Every row gives one point. The points of each table are mixes of a few directions, plus a little noise. How many directions does each table use, and how many do they share? Where both have some left over, give the other angles between the two spaces (their principal angles), to ten degrees, smallest first.

First, 7 rows:
[[ 38 -44]
 [-32  39]
 [-36  44]
 [-32  39]
 [-15  20]
 [ 26 -32]
 [ 53 -65]]
Second (5 x 2):
[[ -3   5]
 [ 25 -30]
 [ 16 -19]
 [-65  80]
 [ 28 -36]]
Directions: first 1, second 1, shared 1

First:
[[ -8   0   3  -3   2   4]
 [ 51  -2 -19  19 -13 -24]
 [ 21  -1  -8   8  -5 -10]
 [  5   0  -2   2  -1  -2]
 [-95   3  35 -34  23  45]
 [ 43  -1 -16  16 -11 -20]
 [ 13  -1  -5   5  -3  -6]
 [-31   1  11 -11   8  15]]
Second (7 x 6):
[[ 59  -5 -47   5  -4  -6]
 [-87   8  70  -7   6  10]
 [ 30  -3 -24   3  -2  -3]
 [-12   1   9  -1   1   2]
 [ -5   1   4   0   0   0]
 [  5  -1  -5   1  -1  -1]
 [ 10  -1  -9   1   0  -1]]
Directions: first 1, second 1, shared 0; angles 30

First (7 x 9):
[[ 11 -18   6   6  35  -5  -2 -27   4]
 [-43  42 -40 -33 -49  95 -35  74 -41]
 [ 18  18  21  20 -19 -30  29   8  43]
 [ -8 -16  -2   7  -9 -27   4 -10   0]
 [ 40  -1  31   2  34 -33  21 -32  17]
 [-38 -58 -32  42  38  29 -34 -21  15]
 [ 20  32  16 -45 -31 -29  18   8 -39]]
Second (9 x 9):
[[  4 -59 -18  44 -20   0   0 -17  15]
 [ 31  70   2   7   1 -12  48  44  -4]
 [-50  51  10   1  28   4 -10  31  40]
 [ -9 -32  45  26  13 -48 -22  24  21]
 [-33 -50  26 -33  -7   4 -26 -55 -12]
 [ 76  22 -78  12 -26  39  43   2 -35]
 [-47  -5  18 -22   0  11  -8 -31   9]
 [ 26 -28  27  23  -1 -40  -2  19  -2]
 [  2  29 -31 -58  12  43 -23 -17 -31]]
Directions: first 4, second 5, shared 1; angles 30, 40, 80

First:
[[  1  -7  -2   3   7   7   0   0  10   0 -17 -12   7  -3]
 [ -4  14   4  -6 -14 -13   1   1 -18  -2  32  23 -15   7]
 [ -2   8   1  -4  -9  -8   0   1 -10  -1  20  14  -8   5]
 [ -9  32   7 -15 -35 -29   0   2 -43  -2  75  55 -34  15]
 [  1  -7  -2   3   7   7  -1   0   9   1 -17 -12   7  -4]
 [  6 -22  -5  10  24  21  -1  -2  29   1 -54 -38  24 -10]
 [ -1   2   1  -1  -3  -1   0  -1  -4   0   4   3  -2   0]
 [ -8  28   7 -13 -32 -26   0   2 -39  -2  68  49 -30  13]
 [ 11 -40  -8  19  43  37   0  -2  54   3 -95 -68  44 -18]
 [  0   0   0   0   0   0  -1   0   0  -1   0   0   0   1]
 [  2  -8  -2   4   9   7   0  -1  11   0 -19 -14   8  -4]]
Second:
[[-38   3  -7 -23 -12 -17  29   1 -21  29  -6  16 -10   7]
 [ -4   6  -4 -21   7  22 -12 -24  11 -24  -4 -20 -11  20]
 [  0 -16 -31  -4  16  12   8   1  24   0   4 -19  33 -10]
 [ 37   4  35  66  36  -6 -11  52   5 -23 -13 -13  -6  -4]
 [ -9  -6   0 -14 -29 -12   6 -13 -13  33  -7  24   6 -17]
 [ -8  35   4 -11   9  -7  -2  16 -22 -32  62  18 -34  33]
 [ -8 -28 -26   2 -36  -1  16 -40  14  21 -19 -12  18 -11]
 [ 29   4  28   4  10  10 -33   7   2  -4 -17   7   3 -17]]
Directions: first 1, second 6, shared 1

First (8 x 20):
[[  6  -1   2   9   3   1   2   0   6   3  -1  -3  -4   1   2   3   2  -1
   -7   2]
 [ 12  -2   3  16   5   2   4  -2  11   5  -2  -5  -8   2   3   6   4  -1
  -14   5]
 [-70  10 -20 -95 -32 -13 -23   9 -67 -29  14  29  44 -12 -18 -34 -28   9
   77 -28]
 [ 42  -6  11  57  19   8  14  -5  41  18  -9 -17 -26   8  11  21  16  -6
  -47  17]
 [-26   4  -7 -35 -12  -4  -8   3 -25 -11   5  11  16  -5  -7 -12 -10   3
   29 -10]
 [ 26  -4   8  36  12   4   9  -3  25  11  -5 -11 -17   5   7  13  11  -4
  -29  11]
 [ 36  -5   9  49  17   7  12  -5  35  15  -8 -15 -23   6   9  18  14  -5
  -40  14]
 [-27   4  -8 -38 -13  -5  -9   3 -27 -12   6  11  18  -5  -7 -13 -11   4
   31 -11]]
Second:
[[ 21  26 -11 -50 -19 -23  14  -6 -37 -31  16 -12  -1  -1   0 -27   9  -6
    2  -9]
 [ 54  19   4  26  -2 -20  37  -3  10  -1   4 -46 -38   9  14   7  23  -1
  -52   7]
 [-36  -1  -1 -10 -13  -6  -2  13 -13   5   0  -3   5  -1  -2   4 -14  14
   21 -10]
 [ -5 -14   2   7  14  19 -19  -6  13   4  -6  26  14  -3  -5   0  -3  -8
   10   7]
 [ 52  15   4  24   1 -15  31  -5  11  -1   3 -38 -33   7  13   6  22  -3
  -48   7]
 [-46 -18  13  51   1   6   0  22  27  40 -16 -14 -10   4   4  37 -17  24
    3  -1]
 [-15   4   4  18 -11 -12  17  14   3  15  -2 -28 -17   4   7  16  -4  17
   -9  -5]
 [ 12  22 -15 -66 -17 -16   2  -9 -44 -37  17   7  14  -5  -6 -35   4  -9
   19 -10]
 [-54 -22  12  42   2  10  -7  20  23  37 -14  -5  -3   2   1  33 -20  23
   12  -2]
 [ 23 -23  -2  -9  34  43 -45 -28  19 -14  -4  71  38  -8 -13 -22   5 -35
   15  18]
 [ -8  -8  -8 -32   7  17 -28 -11 -11 -16   3  42  30  -7 -12 -21  -5 -15
   29   1]]
Directions: first 1, second 3, shared 1

First:
[[  1   7   6   6  -1   2   4  -9  12 -11   8   1   1   5 -10  14  -4  11
    0  -3  -4 -20  18  -5  -6   6  -4  -3  -2   4   1   1]
 [  3  22  19  25 -11   8   8 -35  41 -38  31   2   3  19 -33  47 -19  40
   -3  -1 -10 -69  66 -14 -16  15  -7 -15  -3  15   1   0]
 [  2  24  23  29 -13   9  10 -43  48 -47  33   5   4  22 -41  55 -23  45
   -4  -3 -13 -81  77 -15 -19  17  -9 -17  -4  19   4   2]
 [ -4 -30 -27 -34  14 -11 -12  53 -59  52 -41  -2  -3 -23  49 -65  29 -54
    5   4  15  95 -92  20  25 -23  12  17   5 -24  -5  -1]
 [ -4 -29 -27 -33  14  -9 -11  47 -56  50 -38  -3  -3 -25  45 -60  28 -51
    3   4  14  91 -87  20  23 -19  10  19   5 -20  -3  -1]
 [  0   8   9   9  -5   6   4 -14  19 -18  12   0   0   8 -15  20  -8  18
   -1   1  -4 -29  31  -5  -6   7  -3  -8  -1   7   2  -1]
 [  3  25  25  31 -13  11   9 -46  52 -48  37   3   5  24 -42  56 -26  48
   -2  -3 -12 -86  83 -17 -22  20 -11 -19  -4  20   3   0]
 [ -3 -12 -15 -14   8  -6  -7  25 -28  25 -19  -1  -2 -14  24 -31  15 -26
    1   1   6  48 -44   9  12 -11   7   9   2 -10  -3  -1]
 [ -2 -16 -16 -19   6  -6  -6  27 -31  28 -20  -2  -2 -11  27 -34  16 -28
    0   3   7  52 -50  10  12 -12   7  10   3 -11  -5   1]]
Second, 8 rows:
[[-30  -9  48   6   2   9  -1  17   0  -7  10  18   9 -11  -9  51 -35  19
   15  -6  31 -27  27 -15 -12 -12 -16  28  11  23   3   7]
 [ 13 -33 -19 -10 -17  19  10 -30 -53  66 -41 -32 -39 -26  15 -89  44 -20
   12  -9 -22  42 -82 -20  54 -39 -48 -17 -31   8  84  -6]
 [-15  13  29  30  -6 -15  34  30   3  -7  -8 -16 -32   9 -58  69 -22  10
   34  18   0 -26  41  27  10 -34 -14  20   8   0  27   1]
 [ 21  11 -36  -3  -7  -4 -30 -28  35 -51  41  13  35  38  26 -42  10  12
  -47 -29 -21 -16  19  -6 -34  58  58 -41  -4 -22 -53  12]
 [  3  -8 -26 -26  23 -19  10  52 -45  59 -53 -12 -18 -31  21 -21  25 -57
   19  35  11  88 -72  36  30 -31  -5  29  10 -19  -3 -17]
 [ 15  18  -7 -14  17  13 -11 -41  32  -7  10  17  27 -13  16  14  -1   8
  -18  16   4 -19  17 -19 -19  33  -9  -7   2  17 -35 -17]
 [ -9 -10   7  13 -18  -2  -9   7   1 -29  24   2   4  27  -2 -14  -7  15
   -9 -33  -5 -17  15  -4 -10   6  26 -11  -3  -9   2  22]
 [  2  17   4   5   6  -2  -1  -7  27 -24  15   9  13   8  -9  33 -13  12
   -6   7   2 -25  35   2 -18  18   8  -1   7   3 -26  -3]]
Directions: first 1, second 5, shared 1
